Rows are points. The points of each table are mixes of a few directions, plus a little noise. Count the directions of each table, and those that both share. Where both have some left over, give the other angles between the two spaces (their principal angles), to ten degrees, smallest first.

First (5 x 3)
[[-49  16 -44]
 [ 13  -4  12]
 [ 42 -14  38]
 [ 43 -14  39]
 [-49  16 -45]]
Second (7 x 3)
[[-18   6 -16]
 [ 73 -24  67]
 [ 28 -10  26]
 [-39  13 -35]
 [ -3   1  -2]
 [-61  20 -55]
 [ 18  -6  16]]
Directions: first 1, second 1, shared 1

First (7 x 4)
[[ 11  -3  17 -31]
 [  1  26   9 -41]
 [ 16 -32  41 -12]
 [-14 -44  -1  95]
 [  3 -21 -44  34]
 [  8  24  -3 -50]
 [-25  50 -19   5]]
Second (7 x 4)
[[ -5  22   2 -17]
 [-31  23  30  42]
 [ -2 -19 -37  41]
 [-16  29   5   2]
 [ 60 -63 -59 -55]
 [-12  26  56 -20]
 [  7 -20   2   6]]
Directions: first 3, second 3, shared 3

First (6 x 6)
[[  6  53  -9   7 -29  44]
 [ -1 -53   4  -8  24 -73]
 [ 25  64 -28   6 -50 -40]
 [-14 -39  16  -4  30  20]
 [  8   6  -8   0  -9 -35]
 [-24 -31  25  -1  34  85]]
Second (8 x 6)
[[ -9 -18   9  -2  15  18]
 [-11 -24  12  -2  21  24]
 [ 39  87 -44   7 -73 -86]
 [-13 -30  15  -2  25  29]
 [ -7 -16   8  -1  13  16]
 [-26 -56  28  -5  46  55]
 [ -3  -6   3  -1   5   6]
 [ 29  64 -32   5 -53 -63]]
Directions: first 2, second 1, shared 1

First (10 x 8)
[[-63  19  36  -7  95 -42 -53 -26]
 [ 45 -13 -26   4 -67  29  38  18]
 [  6  -1  -3   0 -10   5   5   3]
 [  8  -1  -4   0 -12   6   7   3]
 [ 23  -7 -14   1 -35  14  20  11]
 [ 32  -9 -19   3 -47  21  26  14]
 [-34  11  20  -3  52 -24 -30 -16]
 [ 26  -7 -15   2 -39  18  21  11]
 [-36  12  22  -4  54 -24 -31 -16]
 [ -5   0   3  -1   8  -3  -4  -2]]
Second (10 x 8)
[[ 16  20  45  -1 -23  29   1 -11]
 [  4 -54 -52 -18  23 -46 -32 -26]
 [ -3   5  39  20 -40  65  54  39]
 [  2 -24 -29 -40  15 -28  -2  -1]
 [ 38 -15 -11  26 -14  22   2  18]
 [-44  25  34  15  -7  13  13  -5]
 [-24  15  -1  13  15 -17 -16 -15]
 [-10  23 -21 -33  36 -50 -25 -15]
 [  6 -33 -19 -12   2 -13 -11 -14]
 [ 14  37  15  31  -8  26  15  29]]
Directions: first 1, second 5, shared 0; angles 30

First (9 x 9)
[[ 40  19  34  30  49 -21  -4 -36  26]
 [  6   7 -43 -23 -58  14 -15  -5 -39]
 [-26 -13 -15 -15 -23  11   5  24 -11]
 [ 12   8 -11  -3 -14   1  -8 -11 -11]
 [ 66  34  26  31  39 -24 -16 -59  15]
 [ 53  30  -1  13   2 -11 -19 -47  -7]
 [-95 -52  -9 -29 -18  24  32  85   4]
 [-63 -36   5 -13   4  12  24  56  13]
 [  7   3  13   9  18  -6   1  -7  11]]
Second (9 x 9)
[[ 14  -1   2  10 -13  -3  -3  -4  -3]
 [-63 -10 -33 -51  -5  25  10  33 -16]
 [ 70  12  37  56   9 -28 -11 -36  19]
 [-63  -3 -19 -49  32  20  13  24  -1]
 [ 15 -15 -25   7 -81   8  -9  14 -30]
 [-28   6   6 -19  51   3   9   1  15]
 [ 10  18  38  13  85 -17   6 -27  38]
 [ -9 -16 -32 -11 -72  14  -5  23 -32]
 [ 57   8  26  45  -3 -21  -9 -27  11]]
Directions: first 2, second 2, shared 1; angles 50

First (7 x 9)
[[ 27   7 -10  -3 -15  28 -19  26   3]
 [ 18  -1  12   6   4   3  -6  13  -1]
 [ 15   5 -10  -3 -12  19 -12  15   3]
 [-95  -9 -14 -10  15 -57  48 -78  -4]
 [ -4  -4  13   5  11 -13   7  -6  -2]
 [ -4  -6  18   8  16 -18   9  -8  -3]
 [ 42   9 -10  -2 -20  39 -28  39   4]]
Second (9 x 9)
[[ 32  -2  -6   9 -22 -11 -14  29 -16]
 [ 21  -1 -30  20 -10  13  -8  39  -7]
 [ 48  -9  47  22  16 -22  -9  27 -13]
 [ -5 -10  39  26  61  -1  19  -4  12]
 [-45   6 -11 -20   8  17  14 -37  18]
 [-21  -5  10  -5  -1 -36  12 -25 -10]
 [-44  22 -47 -42 -17  70  -4 -29  35]
 [ 23   3   1  -6 -24   0 -16  12  -6]
 [ -9  -5  -3   0 -10 -28   6 -11 -11]]
Directions: first 2, second 4, shared 2

First (8 x 11)
[[  1   2   0  -3   0   0   1  -1  -1   0   4]
 [ 33 -38  15  67  -6   1 -35  23  36  -4 -67]
 [-25  29 -11 -51   6   0  25 -17 -28   4  52]
 [  5  -6   2  10   0   0  -6   3   6  -1 -11]
 [-48  56 -21 -95   6  -1  48 -33 -52   5  93]
 [ 27 -34  13  57  -5   1 -29  20  32  -3 -56]
 [  5  -4   2   7  -1   1  -2   0   4  -1  -7]
 [  3  -3   0   5   0  -1  -2   2   3   0  -6]]
Second (8 x 11)
[[ 34 -17 -25  31   4  -6  36 -22   4  10 -35]
 [ 20 -21  -3   4 -39 -26  -4 -25  39  16 -21]
 [ 38 -16 -27   4  -7 -16  31 -37  18  24 -29]
 [-22   6   5  12  17   7  -6  22 -15 -13   5]
 [ 61 -16 -27 -26 -25 -15  34 -61  28  37 -18]
 [-64  20   9 -16  32  -6 -31  39 -15  -7  17]
 [-38  30  33 -24  20  34 -29  42 -37 -29  51]
 [-28  12  36  14  -1  27 -29  41 -21 -37  29]]
Directions: first 1, second 4, shared 0; angles 30
